Each row is a point. The last column is the point's height on a tilted bowl or saddle (a function of degree 2), plus a little noise. Count its main directions that bend up, bend down and stay straight.

Points (17 x 4):
-0.015	0.025	-0.046	-0.001
-0.032	-0.015	0.041	0.009
-0.012	0.053	-0.012	0.006
-0.008	0.024	-0.030	-0.003
-0.017	-0.002	0.015	-0.008
0.031	0.003	-0.014	-0.014
0.011	-0.008	-0.019	-0.008
0.024	0.041	0.003	-0.034
-0.001	-0.017	-0.028	-0.009
0.042	0.006	0.006	-0.036
0.021	-0.016	-0.043	0.006
0.005	0.001	0.022	-0.021
-0.029	-0.013	0.029	0.002
0.013	0.010	0.041	-0.037
-0.001	-0.065	0.007	0.017
0.070	-0.007	0.045	-0.088
0.036	-0.022	-0.033	0.011
Directions: 2 up, 1 down, 0 straight

Points, 17 rows:
0.014	-0.032	0.018	0.027
0.009	0.012	0.015	0.030
0.061	-0.021	-0.014	-0.007
0.016	-0.007	-0.002	0.030
-0.015	-0.001	0.028	0.037
0.060	-0.049	0.030	-0.021
0.077	0.003	0.020	-0.037
-0.032	0.013	-0.006	-0.007
-0.009	-0.002	0.035	0.048
0.000	0.008	-0.027	0.038
-0.035	-0.005	0.005	-0.006
0.001	-0.031	-0.038	0.008
0.002	-0.006	0.017	0.037
-0.043	0.010	-0.054	-0.005
0.007	-0.021	0.005	0.025
0.024	0.038	0.028	0.005
-0.047	0.019	-0.005	-0.036
Directions: 1 up, 2 down, 0 straight

Points:
-0.019	-0.010	0.013	-0.016
0.014	-0.049	0.015	0.040
-0.012	-0.008	0.008	-0.015
0.005	-0.011	0.018	-0.007
-0.024	0.027	0.000	-0.021
-0.003	0.043	-0.062	0.038
0.023	0.069	0.020	0.027
0.000	0.002	0.032	-0.013
-0.029	0.006	-0.054	0.070
-0.007	-0.035	0.051	0.006
0.002	-0.004	0.040	-0.007
0.007	-0.020	0.007	0.003
0.002	-0.001	0.054	-0.002
-0.028	0.006	-0.038	0.038
-0.028	-0.021	-0.006	0.011
Directions: 2 up, 0 down, 1 straight

Points, 23 rows:
0.015	0.058	0.017	-0.045	-0.039
0.051	0.019	-0.034	-0.080	-0.061
0.010	-0.026	0.021	0.023	-0.013
-0.009	-0.017	-0.013	-0.008	-0.001
-0.024	0.038	-0.003	0.002	-0.015
-0.006	-0.010	0.023	0.049	-0.016
-0.001	-0.014	0.024	-0.024	-0.017
-0.019	-0.024	-0.005	0.005	0.007
-0.062	-0.014	-0.001	0.005	0.049
0.047	0.019	0.000	0.022	-0.017
0.022	0.005	-0.018	0.045	-0.042
0.050	-0.026	-0.027	-0.017	-0.042
-0.030	0.000	0.017	0.007	0.003
-0.038	-0.007	0.032	-0.001	0.005
0.007	-0.014	0.044	0.009	0.001
-0.002	-0.027	0.010	-0.021	-0.016
-0.050	-0.037	0.051	-0.031	-0.015
0.021	0.010	-0.018	-0.027	-0.022
0.020	-0.029	0.027	-0.031	-0.029
0.030	0.009	0.024	0.021	-0.004
-0.011	0.031	0.037	-0.018	-0.021
0.011	0.019	-0.026	0.041	-0.039
0.013	0.003	0.020	-0.051	-0.037
Directions: 1 up, 2 down, 1 straight

Points:
-0.014	0.021	-0.018	-0.010	-0.005
0.006	0.012	-0.005	0.042	-0.026
-0.007	-0.003	0.021	0.059	-0.040
-0.024	0.006	0.021	0.006	-0.013
0.036	0.024	0.007	-0.011	-0.015
0.002	-0.017	-0.042	0.001	0.011
0.001	0.028	0.010	0.030	-0.031
0.051	-0.023	0.010	-0.015	-0.003
-0.008	-0.027	0.019	-0.031	0.003
0.037	-0.056	0.035	0.027	-0.023
0.025	-0.008	0.015	-0.006	0.006
0.022	-0.004	-0.024	-0.002	0.010
0.013	-0.015	0.028	-0.007	0.003
-0.027	0.005	0.013	0.019	-0.017
0.034	0.040	0.023	-0.020	-0.038
0.034	0.014	0.005	0.015	-0.012
0.009	0.012	0.010	-0.059	-0.016
0.014	0.017	-0.025	-0.031	0.003
-0.054	-0.063	0.023	-0.023	-0.045
0.009	-0.051	0.028	-0.006	-0.003
0.031	0.000	0.020	-0.012	-0.001
-0.019	0.075	-0.057	-0.004	-0.093
-0.023	0.032	-0.017	-0.025	-0.017
-0.021	-0.060	-0.045	0.031	-0.026
Directions: 0 up, 4 down, 0 straight

Points:
0.020	0.078	0.008	0.021	-0.091
-0.008	-0.031	0.003	0.016	-0.010
-0.004	-0.028	0.009	0.041	-0.009
0.023	-0.008	-0.008	-0.041	-0.009
0.000	-0.065	-0.049	0.003	-0.016
0.020	-0.021	-0.038	-0.004	0.006
0.023	-0.038	-0.014	-0.035	-0.010
0.061	0.035	-0.015	0.010	-0.017
0.016	0.021	0.025	-0.011	-0.022
0.008	0.005	0.037	0.031	-0.004
0.023	-0.051	-0.022	0.034	0.000
-0.043	0.033	0.016	-0.001	-0.061
-0.001	-0.008	-0.008	0.039	-0.009
0.005	0.014	0.013	0.013	-0.018
-0.024	-0.015	0.017	0.041	-0.032
0.006	0.002	0.013	0.015	-0.010
-0.017	-0.006	-0.076	0.002	0.026
-0.013	0.001	0.030	-0.004	-0.013
-0.004	-0.002	-0.018	-0.042	0.007
-0.012	0.012	0.020	-0.008	-0.019
0.019	0.005	-0.016	-0.016	-0.007
-0.028	-0.038	0.011	0.024	-0.028
-0.002	0.003	0.024	-0.051	0.000
0.025	-0.022	-0.085	0.000	0.038
Directions: 2 up, 2 down, 0 straight
